Rows are points. The window is the flat piece filled in between its corners: a triangle in 3 columns, a solid with four corners in 4, and so on. A path goes straight from each point to the next, and from the last back to the first. After which points does the path pass through the window?
In the rows, zero is written as 128.

Window (3 x 3)
[[139 105 184]
 [128 131  78]
 [ 91 167 149]]
Path:
(1): [ 91 143 126]
(2): [ 82 149 137]
(3): [121 191 169]
(4): [129 156 160]
(5): [ 70 130 154]
(6): [ 75 125 141]
(7): [156 166 121]
(8): [114 220 115]
Through the window after points: 2, 4, 6

Window (4 x 4)
[[ 75 137 108  81]
 [118 156 115 136]
 [ 75 119 146 164]
 [206 132 153 138]]
Path:
(1): [193 124 123 122]
(2): [217 129  89 135]
(3): [167 136 186 134]
(4): [ 49 172 150  89]
(5): [119  91  82  98]
(6): [ 86 119 111 146]
(7): [ 52 160 148 110]
(8): [101 138 146 122]
(9): [ 96  98 137 150]
(10): [140  82 117 128]
(11): [ 98 186 159 121]
(12): [167 145 169 154]
Through the window after points: 2, 12

Window (6 x 6)
[[101 120  97 190 152 162]
 [ 99  83 102 145 102 120]
 [178 119 101 163 180 183]
 [184 185 147 133 108  74]
 [ 82 104 117 170  92 175]
 [102 121  83  51 118 105]]
Path:
(1): [139 119 133 152 153 121]
(2): [149 185  86 169  99 144]
(3): [121 125  85 147 113 140]
(4): [ 95 128 168 217 173 164]
(5): [126  82 124 149 149 109]
(6): [116 134  68 124  90 175]
(7): [116 165  27  88 129 116]
(8): [111  96 128  89 124 124]
(9): [138 126 137 164 134 122]
(10): [152 143  78 183  84 174]
(11): [156 103  48 120 134 135]
(12): [ 95 113 174 186 129 150]
Through the window after points: 1, 3, 5, 7, 11

Window (8 x 8)
[[200 177 111 181 140 174 103 110]
 [112 126 129 151 114  91 130 131]
 [ 94 128 204 129  75 151 160 183]
 [199 171 132 137  93 109  87  96]
 [202 141 124  77 152  96 135 187]
 [ 51 112 123  74 125 134 173  82]
 [141  88 143  66 157 197  78 117]
 [145 152 228 100 141 150  81 159]]
Path:
(1): [ 69 157 155  91  76 179  75 150]
(2): [174 103 141 119 152 129 129 118]
(3): [130  76 193 148 114 113 143  94]
(4): [102 154 144  85 141 147 119 161]
(5): [144 146 133 106 108 130 112 158]
(6): [135 141 189 134 162 100 151 107]
(7): [160  85 199 140 165  85 167 148]
(8): [163 194  90  86  94 161  94 170]
(9): [132 155  91 112 113 165  50 133]
(10): [169 120 167 102 134 144 111 111]
(11): [166 119 160 163 118  92 144 123]
(12): [129 166 101 126 133 155  97 137]
Through the window after points: 1, 7, 9, 11

Window (9 x 9)
[[ 45 157  45 116 139 148  71 112  78]
 [148 185  88 109  92  98 199 149 117]
 [110  94 114 168 108 141 132 162 175]
 [150  62  63 176 129  93 121  90 123]
 [202 174  95 130 143 151 146  63  74]
 [173 164 149 122 184  83 184 130  83]
 [ 91  62 104 124 121 123 146 177 115]
 [121 100  85  87 114  67  92 107 101]
 [ 80 122 165 154 139 130 162 126  87]]
Path:
(1): [ 95 148 129 166 107 133  41 174 118]
(2): [107  95  84 132 128 131 169 132 139]
(3): [109 129  70 109 125 132 155 121 121]
(4): [120 176 117 162 124 103  95 141  69]
(5): [135 138 117 148 120 123 151 132  75]
(6): [140 143  90  86 147  82 161  92 152]
(7): [113 172 137  92 152  97 174  99 151]
(8): [184 107 125 170 163  99 146 159  18]
(9): [114 119 108 163 131  97  97 130 104]
(10): [134  59  34 114 161 156 161  57 111]
(11): [102  93 105 115 139 162 148  75 117]
(12): [148 108 106 156 144  98 127 127  98]
Through the window after points: 1, 3, 5, 7

Window (12 x 12)
[[110 141 116 155 220 157 142  97  63 108 119 147]
 [132 178 116  73 111 121 105 122 109 129 141 178]
 [ 84 106 170 100 140 160 180  82 101 186 157 166]
 [ 50 130 172 179 104 131 147 185 150  60 131 108]
 [162 149 179 115 140 158 134 126  86 152 143 134]
 [126 141 176 148 118  69 186 172 119  44 149 129]
 [182 122 126  63 130 102 158 162 175 151 104 200]
 [115  80 145  78  78 166 172  90  64 113 102  59]
 [124 125 131 190  98 148 131 112 139 165 132 193]
 [148 190 126 145  91 119 163 139  35 179 129 119]
 [162  70  56  95 153 147 156 147  88 100 138 125]
 [ 88 106  32 144 141  97  49 109 111 121 133 102]]
Path:
(1): [140 169 132 134 144 135 162 125  95 147 153 130]
(2): [125 132 131 131 124 120 180 136 120  91 149 114]
(3): [102 108 146 144 123 120 110 179  93  97 110 157]
(4): [122 111  99 132 135 123 147 144  16 116  93 174]
(5): [150 169 167  85 120 141 124 119 168 150 163 140]
(6): [129 176 116 125 118 110 220 144 153 115 157 144]
(7): [135 117 155 119 121 109  80 139  56 114 114 140]
(8): [117  50 173  88  75 150  76 126  66 143  83 140]
Through the window after points: 2, 4, 6, 8

Window (14 x 14)
[[114 162 131  94 126  64 161 141 162 159 145 141 157 106]
 [139 143  29 219  44  52 172  70 143 117  94  72 237 165]
 [157 116 223  85 183 112  98 174  98 142  85 130 146 133]
 [100 175 150 171  72 203 163 150 147  93 175 146 119 130]
 [151 174 150 102 108  87 120  79  74  73 123 116 130 108]
 [181 171 136  17 138 174 126  84 155  82 146 132 178 111]
 [168 132 134  97 117 107 138 174 129 147 190 139 118 126]
 [ 60 134  99 164 140 196 102 185 106 114 173 142 135 105]
 [122 134 160 154 154 163 128  63  33 209 156 151 127  80]
 [122 132  79  78  98 114 165  91 159 140 101  73 108 109]
 [168 130 182  91  74  90 108 104  83 134  84 190 134 114]
 [128 101 165  92 117 119 159  95 130  57 133 176  83 129]
 [139 153 132 117 149 146 161 163 119  90 103 183  70 124]
 [163 124 139 134 146  82 117 158 177 173 138 126 127  62]]
Path:
(1): [150 136 146 113 117 128 154 133 110  92 121 159 131  92]
(2): [122 135 142  74 122 121 170 145 108  88 135 169 142  94]
(3): [130 137 148 139 114 105 133  95 161 135 141 133 104 140]
(4): [137 152 121  94 146 127 115 100 132 124 158 126 139 127]
(5): [146 143 140  90 106 170 149 151 128  94 133 150 152  99]
(6): [167 105 145  76 121 145 159 146  95 131 141 146 193  40]
(7): [105 187 160 167 125 101 109 113 143 111 135 142  80 188]
(8): [123 116 186  81 104  72  70  77 126 170 113 135 108 183]
Through the window after points: 2, 4, 8

Window (14 x 14)
[[ 85  68 135 116 144 135 138  77 163  69  76 160 134  76]
 [117 148 141 110 206 125 162  40 147 121  80 130  89  82]
 [140 129 104 162 130 134 152  46 144 171 128 125 144 190]
 [101  82 116 154 155 113 130  68 190 122  74 167  41  74]
 [184 180  80 170  92 134 102 137 105 186 176 111 182 103]
 [185 135 125 123 140 150 128 167 148 197 213 143 155 127]
 [ 72  95 167 156 145 168 133  82 162  83 119 105  60  76]
 [104  81 193 249 149 153  98 172 109 169  93 181 176 108]
 [177 166  94 146 153 149  90 111 168 125  98 103 135 184]
 [ 99 142  49 121 178  92 157  98 153 141  92  65 122 171]
 [ 99  95 169 116 147  77 112  73 127  89  97 137  65 110]
 [173 198 141 157  65 128 148 175 180 177 129 101 170 154]
 [189 167 102 185 136 104 169 132 161 109 164 116 144 149]
 [183 157  97 132 103 161 174 149 110 139 125 128 102 150]]
Path:
(1): [114 139 116 124 130 105 131 114 146 103 100 178 119 110]
(2): [116 171 101 122 121 122 143  84 126 122 183 158 139 148]
(3): [179 111 102 160 148 134 137 112 175 174  75  62 118 124]
(4): [161 110 103 125 135 123 135 123 145 154 101  99 116 144]
(5): [102 171  98 149 170 119 147  87 146 140 149 123 140 127]
(6): [105 158  99 145  96 121 119  88 117 133 130 153 125 135]
(7): [165 123 148 152 153 137 131 122 168 137 115 120 117 115]
(8): [168  47 192 132 175 122 137 135 176 100  68  75  78 106]
(9): [115 155  92 152 129 140 148  99 140 129 134 130 114 129]
(10): [102 219 149 127 149 135 110 128 161 126 150 155 115 126]
(11): [186  91  96 165 113 136 141 116 130 147  94 100 140 145]
(12): [120  73 150 145 149 145 137  78 158 114 112 100 124 104]
Through the window after points: 4, 8, 10, 12

Window (14 x 14)
[[111 180 142 129  91 203 160 121 168 138 127 183 118  88]
 [134 148  82 177 178 122 160 150 101 113 133 155  69 142]
 [102 139 138 101 100  88 139 167 111 102 132 232  71 107]
 [ 46 160 187 154  79  67 148  99 159 109  99 194 108 137]
 [ 96 100  94 121  95  90 144 135 214 115 144 130 115 200]
 [ 90 147 117  89 140 116 173 107 151  80 105  59 132 158]
 [109 185 221 101 152 116 128 174 152 126 154 171 107 152]
 [ 52  85 166  94 103 196 222 165 182 129 100 185 147 108]
 [218 108 134 119  84 215 149  99 193  76 123 125  90 123]
 [109 127 141 129 168 129  88 111 141 110 132 166 116 145]
 [143 134 138 122 146 169 179 133 162 149  62 106 142  65]
 [166  94 175  85 155 166 125  91 137 207  99 146  87 142]
 [200 101 177  97 107 112 147 158 108 138 219 168 103 127]
 [171 173 107 186 102 208 142 199 106 153 124 184 146 165]]
Path:
(1): [155 102 187 113 125 167 141 158 138 147 115 119  46 151]
(2): [136 131 148  95 153 139 131  83 147 181 114 179 143 127]
(3): [145 180 109 113 106 123 157 104 140 127 118 249 154 147]
(4): [ 80 137 186 163 103 151 143 158 154 125 119 119  86 122]
(5): [118 137 163 171  97 216 118 153 113 133 115 174  66 123]
(6): [133 125 100  74 138  84 193 116 196 136 130 153 186 147]
(7): [179 181 109 109 125 161 205  90 137 116 116 175 146  99]
(8): [110  85 161 150 106 139  89 182 153 121 161 150  59 186]
(9): [127 121 135 154 127 141 145 148 140 116 148 134  87 111]
(10): [132 173 131  89 143 138 167 131 159 118  98 203 120 191]
(11): [151 155 154  97 112 160 166 106 152 128 145 177 137 119]
(12): [ 95 107 153 151 108 156 142 199 143 143 133 151  72 109]
(13): [118 129 150 136 110 140 130 150 152 121 136 160  76 111]
(14): [144 130 131 110 170 131 149 112 125 125 120 157 151 148]
(15): [172 140 144  98 120 127 159  93 161 100  99 215 164 134]
(16): [ 64 142 135 154 143 168 115 162 134 140 144  99  77 132]
Through the window after points: 1, 3, 9, 11, 13, 15
